Each row is a point. Each copy is the shape, with its points in the same order, stretched, turned, moved and blurred by noise. Is it also mirrored, or only turned?

Shape, 7 rows:
[[  1  23 -27]
 [-37 -58  39]
 [ -6  14 -30]
 [  8  -4  21]
 [ 19  26 -10]
 [ 36  23 -11]
 [ 15 -38   8]]
Copy 1:
[[-31   8 -11]
 [ 39 -95  30]
 [-40   1 -17]
 [ 26 -21  21]
 [-12  24   2]
 [ 10  37 -12]
 [ 46 -38 -13]]
Copy 1 is: only turned
Copy 2:
[[-24  15 -12]
 [ 24 -76 -11]
 [-23   7 -16]
 [ 18 -10   6]
 [ -7  22   2]
 [  8  35  -1]
 [ 28 -20 -31]]
Copy 2 is: only turned
Copy 3, 7 rows:
[[ 17 -22 -28]
 [-50   3  62]
 [  7 -29 -23]
 [ 23   1  23]
 [ 41 -14 -15]
 [ 58 -21  -9]
 [  9 -33  40]]
Copy 3 is: only turned
Copy 4, 7 rows:
[[-11 -32  14]
 [-17  64 -55]
 [-11 -31   6]
 [  2  22   2]
 [  5 -18  26]
 [ 18 -18  31]
 [ 23  21 -24]]
Copy 4 is: mirrored

Shape, 11 rows:
[[  4  34  29  20  20  -4]
 [-44  17 -28  31 -10 -32]
 [-38  35 -33  16  21   2]
 [  2  10  30  -4  12  -8]
 [-50   7 -15 -17 -46 -27]
 [ -5  64  27 -49 -25  -7]
 [-34 -11  30   5 -46  32]
 [-33  21 -15 -43  10 -41]
 [ 39  32  -3 -24 -44 -27]
 [ 21 -10  12  26 -12 -20]
 [ 19 -21  10  38   5 -40]]
Copy 1:
[[-12  43 -30  14 -25   4]
 [-20  10   4  -5  -7 -60]
 [-35  46  15 -13 -10  -8]
 [ -6  10 -43   3 -20  16]
 [-18 -28  16 -21 -51 -41]
 [  2  36 -11 -31 -95   9]
 [-30 -29 -15  36 -40  -1]
 [-18   4 -10 -62 -37  -7]
 [ 52  17   6  -3 -50 -11]
 [ 27   1 -27  30   7 -16]
 [ 22  -5 -39  19  27 -19]]
Copy 1 is: mirrored
Copy 2, 11 rows:
[[-12  33  18  14 -19 -12]
 [-21 -32  -9  44  26  -6]
 [ -3   9   9  28  47  10]
 [-17  15  20  -9 -15 -16]
 [-50 -44 -25   3  18   9]
 [-48  40 -38 -32  -7  12]
 [-43 -26  32   8 -27  39]
 [-33  -1 -18 -24  47 -25]
 [  1  -1 -59 -24 -34   5]
 [  8 -21   7  12 -37 -15]
 [ 11 -27  16  20 -31 -40]]
Copy 2 is: only turned
Copy 3 (11 x 6):
[[ -8  31  -2   7  25 -26]
 [-32 -29 -13 -15 -27 -49]
 [-49   7 -28   2 -27 -15]
 [ -8  17  11 -13  23  -6]
 [-17 -24  17 -41 -52 -27]
 [ 17  57  10 -41 -29 -10]
 [-17  -3  64  16 -23  -5]
 [-26   2 -23 -67 -28  -7]
 [ 57  11  -5 -27 -14 -11]
 [ 16 -23   9   4  25 -19]
 [  6 -38  -1  -4  40 -26]]
Copy 3 is: only turned
Copy 4 (11 x 6):
[[ 17  42  23   5  18  -3]
 [ 12  25   0 -41 -33  33]
 [ -3  31 -22 -48   7   9]
 [ 24  12  26   1  14 -20]
 [  7  -8  29 -51 -47 -14]
 [ 19  34  53 -25 -10 -74]
 [-34 -28  50 -14 -15 -17]
 [ 42  11   7 -59  -8 -27]
 [ 29  34  13  20 -42 -53]
 [ 17  11   9  29 -20   7]
 [ 36  10   2  29 -16  32]]
Copy 4 is: mirrored

Shape, 13 rows:
[[ -8  21 -21 -13  25   2  48  41 -29]
 [ 34  57  -8  -6 -38 -48 -28 -30  49]
 [ 20 -17  10   8 -44 -35 -14  34 -30]
 [-25  26 -29  14  -5 -29  42 -24  22]
 [ -8  -5  65  27  26  31   4 -54  24]
 [-48  23  63 -52 -13  19  33 -50  43]
 [-44  13 -23  24 -55 -50 -16  10 -31]
 [-51  58   3  -4  14  15  20  24  56]
 [  6 -47  22 -45 -40  42  63 -21  23]
 [ 35 -16 -19 -54  33 -50 -38 -56  25]
 [ 30 -46  -7  41  -8  40  12  -9  23]
 [-59  53  64  31  13  27  12   5   0]
 [  8  10  52  35 -10 -47  -7  27  61]]
Copy 1, 13 rows:
[[ -8  12 -25  -7  37 -16  33 -20 -30]
 [ 29  60 -62 -13  -7 -10   6  42  83]
 [ 42  28 -20  38   5 -43 -30  22 -31]
 [-37  35 -73   1   0 -37  16 -19  31]
 [-16  28 -13  52 -71  11  -3 -46  39]
 [-63  13  12  33 -65  -1  50   4  28]
 [-12  56 -32  14  15 -55 -48  29 -21]
 [-59  16 -29  32  14  35  29  16  37]
 [-16 -58 -12   3 -52 -31  23  -3 -34]
 [ 37  30  -3 -53  -6 -55  -6 -10  94]
 [ 16 -31 -42   5 -30  -7 -40 -41   4]
 [-52  54 -14  80 -24  32  12 -15  -6]
 [ 16  22 -33  78   3  -6 -12  15  54]]
Copy 1 is: only turned
Copy 2 (13 x 9):
[[ -3  33 -22 -53  33  28  14 -20 -14]
 [ -1  64  21  18 -51 -34 -67  24  -3]
 [ 48   3  17   2 -34  10  11   9 -14]
 [-24  27  -5 -53  -5 -42 -18 -17 -36]
 [-30 -13  41  -5  51 -66  -6 -22  51]
 [-95  26  59 -44  -1 -39  16  -5  50]
 [ -2 -20  28 -14 -46   4 -20   6 -75]
 [-84  53  -3 -11  26 -14  13  -6 -28]
 [-26   1   0 -52 -31 -32  59 -45  77]
 [ 21  35 -10 -47 -18 -40 -63  73  59]
 [ 19 -15 -32   0   0 -52  17 -50  32]
 [-68   2  57   6  57 -11   6 -26 -29]
 [  6  57  40  29   6 -58  28  23 -28]]
Copy 2 is: only turned
Copy 3:
[[ -6  37 -42 -30  29  -5 -11   9 -25]
 [ 36  28  55 -28 -52 -19 -70  -1  37]
 [-20  10   0 -23 -63   3   4  20 -35]
 [ 30  52  13  13   6 -13 -12  16  25]
 [  0  -4  59  22  22  38   7 -50 -17]
 [ 10  28  51 -46  32  22  34 -64  36]
 [-16  83   1  -2 -66 -18   0  23  -2]
 [ -5  59  12 -14  38  40 -45 -14  51]
 [ 25 -19 -14 -41  -6  22  55 -28  23]
 [-18 -32  62 -12 -10 -64 -31   2  29]
 [ 19 -17  -3  36 -37  26  -8 -14   1]
 [ -8  66  31 -10  35  63 -16 -36 -22]
 [  5  13  52 -17 -22  48 -30  40  19]]
Copy 3 is: only turned

Shape, 16 rows:
[[ 78  -4  14 -18  25  -8  -1 -48   8 -19  16]
 [ 18 -31 -21  16  42  14  21  69 -25  14  31]
 [ -6 -20  13  21 -20   3 -61 -48   8   9 -40]
 [ 17  -7  38  -9  36 -44  -3 -11  12  -2 -19]
 [-17  -8  -3  -4   8  -4  36  12  18  38   1]
 [-10   9 -15 -73  23  25 -10  29  25  32  31]
 [-19  -4  29  11  57   2  -6 -29 -32 -12 -11]
 [ 19 -21 -62  -5   4   7   8   2   0  25 -19]
 [ -9  25  -5  17 -28   6  23 -15 -16  14  36]
 [-23 -57 -27  12 -11 -43 -69 -23  22 -50  24]
 [ 49  42  13 -62  -2  14   6   1 -16 -12  -7]
 [ 25  41 -34  23  65  30  37 -43  -9   5  -3]
 [ 31 -39  11  24   4   3 -15   5  -8  -7  34]
 [ 27  63  35 -12  18  46 -17  71   1   6  -1]
 [ 25 -12  12  38  14 -44 -20  -4 -20  33  17]
 [ 21 -30  41  42   3 -18 -22 -18  34 -16  14]]
Copy 1:
[[ 29 -21  18  17 -69 -11  63  34   3 -35  30]
 [ -1 -13  13  -5  32 -36  43  27  -5   4 -43]
 [ 43 -29  22  11 -42  44 -12  -3  38 -13  38]
 [-10 -21  15 -14 -50 -20  13   0  26 -31  29]
 [-23  29   9  22  -5 -10  20 -15  17  -1 -17]
 [ 33  52 -30   8  12 -26  23 -19   3 -17 -31]
 [  7 -32  32 -10   8   1  31 -11  16 -36  28]
 [ 31  -6  33  56  -3 -16  13   5  -1   9 -29]
 [ -2  46  24  17  13  22  32   9 -11   2  24]
 [  5 -44 -48  36  -7  13 -28  37  10 -26  64]
 [ 39  31  29  -8 -39 -19  29  -9 -34 -14   2]
 [ 19   8  60  51   6 -31  79 -12  11   2  27]
 [  5 -26  -4   3 -14  16  42  43   6 -13   4]
 [ 42  33  11 -72 -12 -24  44  -7   3  42 -14]
 [  9   5  25  -6 -24   7  16  45  53 -30  35]
 [ -5 -24 -10   1 -52  19  32  31  33  -3  45]]
Copy 1 is: mirrored
Copy 2 (16 x 11):
[[ 23  54 -10  -6  25  51  27 -58  11   3  83]
 [-21 -10  18 -10  36  48 -22  29 -42  70 -21]
 [ -5 -16 -33 -20 -34   9 -48 -25  61 -54  36]
 [ 23 -12  -9  23  68   0  14 -34  32 -12  29]
 [ -5 -22   7 -20  -1 -27  14   0 -21  15  -9]
 [ 16  -4  24 -42  10  21  67  78 -28 -29  13]
 [-28  27  11  31  30  31  -7 -36  58 -15 -15]
 [  3 -23 -62 -18 -45  22  -3  10 -26  28  -1]
 [  4  59  17 -11 -32 -15 -12 -10 -18   6  -1]
 [-72  15 -74  12  28  26 -32  14 -24 -65  41]
 [ 95  26  16  15  -9  52  43  -8   6 -24  30]
 [-15  53 -13  41 -39  24  30 -28  31  67  18]
 [-24  20  11 -28  30  43 -38 -22 -12  13  35]
 [ 70 -18  85  24   6  45  -1  53  28  28  24]
 [ 12  31 -22 -24  49 -10 -44 -12  22  30  24]
 [-34   1  15  -2  43   7 -33 -47  18  -2  66]]
Copy 2 is: only turned
